Each row of a before or after table is a point. One or more steps were done to the points. Then noise was added and the rows were shuffled. The steps act on columns, c1 being the first. What was done? A step turns or swaps two columns, mirrors them in a line or flattens them onto one, adds a multiple of one to another, or multiplies or shifts one. Angles are multiples of 10 degrees, from the lower column toward the higher: turns from -170 to 170, lines from 10 to 170 but not 90. Use the fewest steps. Two steps may share a column if one is a turn and the other turns, adds or multiplies; they go together, in the order done. Otherwise the lowest column goes first.

Before, 10 rows:
[[ 0.22  1.18 -0.75]
 [ 0.54 -0.11  0.03]
 [-0.06 -0.41 -0.21]
 [ 0.23 -0.57 -0.23]
 [-0.27  0.38  0.32]
 [ 0.47  0.09  0.38]
 [ 0.49  0.59 -0.44]
 [ 0.06  0.22 -0.33]
 [-0.22  0.58  0.23]
 [ 0.82 -0.18 -0.21]]
After (10 x 3):
[[ 0.48 -0.13  0.94]
 [ 0.00  0.38  0.87]
 [ 0.14  0.64  0.61]
 [ 0.70  0.27 -1.06]
 [ 0.76  0.89 -1.84]
 [ 0.11  0.15 -0.81]
 [ 0.58 -0.59 -0.53]
 [-0.11 -0.65 -0.60]
 [ 0.44 -0.33  0.15]
 [-0.24 -0.32 -0.46]]
Steps: turn c1 and c2 by -30 degrees; multiply c3 by 2.5

Before (13 x 6):
[[-0.09  0.92 -0.49 -0.13 -0.65 -0.28]
 [ 0.05 -0.48  0.65 -1.06 -0.50 -0.11]
 [-0.05 -0.30  0.00 -0.42  0.07 -0.50]
 [ 0.32  1.02  0.46 -0.05 -0.36  0.51]
 [-0.71  0.08 -0.78 -0.13 -0.62 -0.22]
 [ 0.12 -0.12 -0.70  0.16 -0.07 -0.60]
 [ 0.67  0.39  0.44  0.51 -0.18 -0.43]
 [ 0.09  0.26  0.03 -0.64 -0.16 -0.24]
 [ 0.10 -0.19  0.06  0.14  0.28 -0.55]
 [-0.29 -0.41  0.46 -0.93 -0.23 -0.66]
 [ 0.45  0.44  0.05 -0.08  0.11 -0.43]
 [ 0.33  0.53  0.60  0.10  0.42 -0.52]
 [ 0.47 -0.08 -0.02  0.40 -0.73 -0.14]]
After, 13 rows:
[[ 0.13 -0.18  1.13 -0.88 -0.20 -0.77]
 [-0.54  0.40  0.48 -0.02 -0.34  0.30]
 [ 0.14  0.29  0.10  0.52 -0.15 -0.55]
 [ 0.19  0.00 -0.80  0.16 -0.06 -0.61]
 [-0.17  0.06  0.46 -0.61 -0.13 -0.32]
 [-0.55 -0.17 -0.69 -0.11 -0.63 -0.52]
 [-0.73  0.19 -0.37 -0.13 -0.64 -0.63]
 [-0.02  0.21  0.12 -0.11  0.10 -0.38]
 [ 0.39 -0.09  1.38 -1.02 -0.51 -0.38]
 [-0.22  0.27  0.56  0.11  0.44 -0.30]
 [ 0.19 -0.01 -0.05  0.12  0.24 -0.41]
 [ 0.19 -0.09  0.28 -0.39  0.05 -0.48]
 [ 0.36  0.15 -0.32  0.38 -0.72 -0.52]]
Steps: turn c1 and c2 by 50 degrees; multiply c2 by 0.4; add -0.7 times c4 to c3; add 0.5 times c5 to c6

Before:
[[-0.40 -0.01  0.41 -0.24  0.68  0.19 -0.01 -0.17 -0.09]
 [-0.53 -0.15  0.15  0.24  0.06  0.37  0.21  0.17  0.54]
 [-0.04  0.79 -0.24  0.20 -0.42  0.34 -0.55 -0.25 -0.12]
 [ 0.08  0.42 -0.65  0.43 -0.34  0.61 -0.97  0.29 -0.14]
 [ 0.11 -0.60  0.01 -0.86  0.52 -0.67  0.65 -0.25  0.21]
 [-0.09  0.37  0.49 -0.02  0.31  0.17 -0.37  0.55  0.43]
 [-0.51  0.66 -0.34  0.66 -0.39  0.01 -1.01  0.42 -0.42]
 [ 0.26  0.15 -0.08 -0.45 -0.87 -0.05  0.26 -0.04 -0.58]
 [ 0.40 -0.47  0.15 -0.23  0.38 -0.16  0.64 -0.01 -0.44]
 [ 0.23 -0.10  0.24  0.11 -0.68 -0.03 -0.56 -0.31 -0.22]
 [ 0.50  0.27  0.00  0.19 -0.36 -0.40  0.25 -0.36 -0.22]]
After, 11 rows:
[[ 0.15  0.01  0.37 -0.43  0.47  0.21  0.00 -0.05 -0.09]
 [-0.04 -0.08  0.27  0.23 -0.91  0.03 -0.52 -0.32 -0.20]
 [-0.10  0.34 -0.06  0.51 -0.56 -0.44  0.26 -0.56 -0.23]
 [ 0.03  0.35  0.50 -0.11  0.10  0.16 -0.36  0.68  0.40]
 [-0.73  0.60 -0.32 -0.38 -0.58  0.02 -1.00  0.39 -0.42]
 [ 0.52  0.12 -0.05  0.17 -1.03  0.02  0.25 -0.01 -0.58]
 [ 0.31 -0.51  0.16  0.35  0.17 -0.15  0.62 -0.14 -0.39]
 [-0.42  0.47 -0.65  0.18 -0.53  0.64 -0.97  0.61 -0.13]
 [ 0.88 -0.60 -0.06  0.00  0.32 -0.72  0.66 -0.59  0.26]
 [-0.31 -0.12  0.15 -0.46 -0.14  0.40  0.17  0.35  0.60]
 [-0.21  0.83 -0.27 -0.01 -0.60  0.37 -0.57 -0.10 -0.10]]
Steps: turn c1 and c4 by 80 degrees; shift c5 by -0.20; add 0.5 times c6 to c8

Before:
[[-0.50 -0.56  0.48 -0.59 -0.17 -0.20 -0.28 -0.09 -0.67 -0.42 -0.47  0.21]
 [-0.35  0.46  0.52  0.80  0.79 -0.63  0.24  0.25 -0.04 -0.23 -0.66  0.09]
 [-0.49 -0.13  0.57 -0.03 -0.62  0.15 -0.04  0.02 -0.35  0.16 -0.50 -0.46]
 [-0.20  0.23  0.20  0.67  0.85 -0.10  0.73  0.46  0.22 -0.42 -0.27 -0.37]
 [-0.40 -0.77  0.34 -0.63 -0.31  0.51 -0.38 -0.13  0.38  0.02 -0.81  0.10]
 [ 0.56  0.12 -0.50  0.56  0.37 -0.61 -0.82 -0.15  0.05  0.52  0.00  1.04]
 [-0.46 -0.19  0.61 -0.63 -0.14  0.40  0.27 -0.67 -0.16  0.07 -0.37  0.07]
 [ 0.74  0.05 -0.71  0.64 -0.01 -0.15 -0.10 -0.06 -0.01 -0.07 -0.45  0.81]
 [-0.21 -0.41  0.33  0.78  0.67 -0.38  0.41  0.29 -0.27 -0.02  0.01 -0.36]
 [ 0.03  0.24  0.41  0.24  0.33 -0.02  0.43  0.92  0.14 -0.17  0.12 -0.05]
 [-0.41  0.20  0.43  0.71  0.70  0.58  0.19  0.44 -0.39 -0.22 -0.25 -0.12]
 [-0.05 -0.26  0.59 -0.61 -0.07  0.12 -0.56 -0.43 -0.21 -0.39 -0.44 -0.52]
 [-0.53  0.34 -0.51  0.39  0.47 -0.03  0.27  0.53  0.08 -0.13 -0.02 -0.23]
 [ 0.04  0.09 -0.23  0.98  0.00 -0.30 -0.32 -0.04  0.30 -0.34  0.28  0.69]]
After (14 x 12):
[[-0.52  0.15  0.57  0.40  0.46  0.03  0.11  0.06 -0.34  0.13 -0.49 -0.47]
 [-0.19 -0.19  0.23 -1.05 -0.22 -0.15  0.78  0.49  0.20 -0.43 -0.29 -0.10]
 [-0.28 -0.52  0.49 -1.16 -0.06 -0.23  0.23  0.29 -0.02 -0.23 -0.67  0.15]
 [-0.43  0.25  0.65  0.61 -0.34  0.03  0.23 -0.66 -0.16  0.04 -0.33  0.20]
 [ 0.70 -0.04 -0.70 -0.52  0.44  0.00 -0.32 -0.12 -0.04 -0.08 -0.42  0.74]
 [-0.51 -0.26 -0.54 -0.62 -0.12 -0.25  0.34  0.49  0.07 -0.14 -0.03 -0.06]
 [ 0.07 -0.17  0.45 -0.39 -0.07 -0.17  0.45  0.86  0.16 -0.11  0.06  0.07]
 [-0.21  0.14  0.28 -1.04  0.00  0.43  0.51  0.24 -0.23 -0.02  0.02 -0.22]
 [-0.49  0.28  0.51  0.53 -0.25  0.47 -0.35 -0.09 -0.71 -0.47 -0.45  0.10]
 [ 0.56 -0.23 -0.49 -0.68  0.03  0.09 -1.12 -0.17  0.05  0.49  0.01  0.69]
 [-0.33  0.05  0.43 -0.98 -0.07 -0.30  0.27  0.43 -0.38 -0.20 -0.27 -0.06]
 [-0.37  0.67  0.36  0.72 -0.18  0.47 -0.40 -0.11  0.41  0.01 -0.82 -0.08]
 [-0.06  0.24  0.57  0.51 -0.32  0.17 -0.31 -0.43 -0.17 -0.39 -0.45 -0.66]
 [ 0.04 -0.13 -0.25 -0.71  0.60  0.04 -0.52 -0.02  0.30 -0.33  0.30  0.55]]
Steps: multiply c6 by 0.4; turn c2 and c6 by -130 degrees; turn c4 and c5 by 140 degrees; turn c7 and c12 by 20 degrees

Before (12 x 18):
[[-0.19  0.15 -0.53 -0.31 -0.46  0.09  0.20 -0.54  0.61 -0.39 -0.28 -0.36
   0.67 -0.58  0.45 -0.28  0.19 -0.61]
 [-0.44  0.55  0.54  0.01  0.80 -0.04  0.44 -0.35 -0.51  0.27 -0.33 -0.33
   0.66  0.23 -0.08 -0.07 -0.11  0.51]
 [ 0.49  0.01  0.42 -0.60  0.01  0.45 -0.05  0.39  0.55 -0.52 -0.02 -0.47
   0.50 -0.04  0.03  0.00 -0.23  0.05]
 [-0.72 -0.10 -0.13  0.26  0.54 -0.01 -0.63  0.56 -0.50  0.20  0.53  0.23
   0.65 -0.68 -0.57 -0.48  0.12 -0.02]
 [ 0.11  0.18  0.04  0.50  0.01 -0.63 -0.22 -0.15 -0.11 -0.60  0.66 -0.40
   0.09 -0.21 -0.21 -0.72  0.24  0.25]
 [ 0.25  0.50 -0.60  0.49  0.04  0.56  0.16 -0.49  0.81  0.57  0.17 -0.21
   0.77 -0.37 -0.20 -0.56  0.86 -0.02]
 [-0.17  0.25  0.77  0.71  0.78  0.69  0.38 -0.40  0.09  0.40  0.57  0.03
  -0.26  0.26 -0.15 -0.12 -0.34  0.48]
 [ 0.08 -0.31  0.66 -0.03 -0.25  0.60  0.03  0.54 -0.45 -0.58  0.17 -0.76
  -0.06 -0.42 -0.31  0.22  0.22 -0.29]
 [-0.55  0.72 -0.58 -0.36 -0.27 -0.62 -0.46 -0.19  0.70  0.18  0.86  0.03
   0.32  0.42  0.46  0.31 -0.04 -0.51]
 [-0.63  0.15  0.00  0.24 -0.28  0.15  0.64  0.54  0.19  0.16 -0.28 -0.14
   0.20 -0.97 -0.27 -0.28 -0.25 -0.25]
 [ 0.62 -0.19 -0.49  0.05 -0.56  0.07  0.03  0.30 -0.22 -0.55  0.56  0.61
  -0.52 -0.09  0.13  0.31  0.29  0.25]
 [-0.31 -0.51  0.73 -0.30 -0.21 -0.33  0.02  0.16  0.26 -0.01  0.28 -0.59
   0.59  0.16 -0.47 -0.98 -0.47  0.00]]
After, 12 rows:
[[-0.59 -0.27 -0.03  0.25 -0.26  0.10  0.71  0.63  0.15  0.07 -0.43  0.11
   0.23 -0.95 -0.13 -0.28 -0.29 -0.07]
 [ 0.24 -0.91 -0.67  0.52 -0.02  0.53  0.24 -0.18  0.34  0.57  0.16 -0.18
   0.78 -0.41 -0.25 -0.60  0.89 -0.07]
 [-0.42 -0.18  0.51  0.03  0.86 -0.15  0.40 -0.29 -0.62  0.19  0.19  0.49
   0.67  0.23 -0.08 -0.09 -0.12  0.46]
 [-0.25 -0.54 -0.55 -0.33 -0.43  0.15  0.26 -0.75  0.36 -0.40 -0.56  0.02
   0.65 -0.55  0.45 -0.37  0.20 -0.11]
 [ 0.49 -0.51  0.41 -0.57  0.02  0.43  0.03  0.16  0.49 -0.39 -0.06  0.19
   0.54 -0.12  0.08  0.03 -0.19  0.07]
 [-0.58 -0.77 -0.46 -0.31 -0.35 -0.61 -0.52 -0.35  0.04  0.17  0.28 -0.38
   0.37  0.37  0.55  0.27 -0.06 -0.71]
 [ 0.05  0.19  0.64 -0.08 -0.25  0.59  0.00  0.51  0.18 -0.46 -0.05  0.87
  -0.09 -0.48 -0.35  0.26  0.22 -0.22]
 [ 0.06 -0.23 -0.01  0.46  0.03 -0.69 -0.29  0.03 -0.08 -0.56  0.56  0.40
   0.21 -0.26 -0.14 -0.70  0.24 -0.14]
 [-0.70  0.45 -0.13  0.24  0.52  0.01 -0.58  0.75 -0.36  0.20  0.37  0.16
   0.66 -0.69 -0.42 -0.45  0.19 -0.19]
 [ 0.64  0.50 -0.48  0.09 -0.60  0.02  0.05  0.33 -0.37 -0.58  0.57 -0.47
  -0.60 -0.06  0.00  0.41  0.30 -0.15]
 [-0.03 -0.24  0.73  0.71  0.77  0.68  0.43 -0.03 -0.11  0.40  0.87 -0.09
  -0.29  0.29 -0.19 -0.16 -0.46  0.00]
 [-0.44  0.08  0.79 -0.27 -0.27 -0.36  0.15  0.06  0.78  0.02  0.17  0.38
   0.58  0.12 -0.49 -0.95 -0.56 -0.13]]
Steps: turn c9 and c12 by -150 degrees; turn c2 and c9 by -140 degrees; add 0.5 times c4 to c8; turn c11 and c18 by -40 degrees; multiply c18 by 0.7
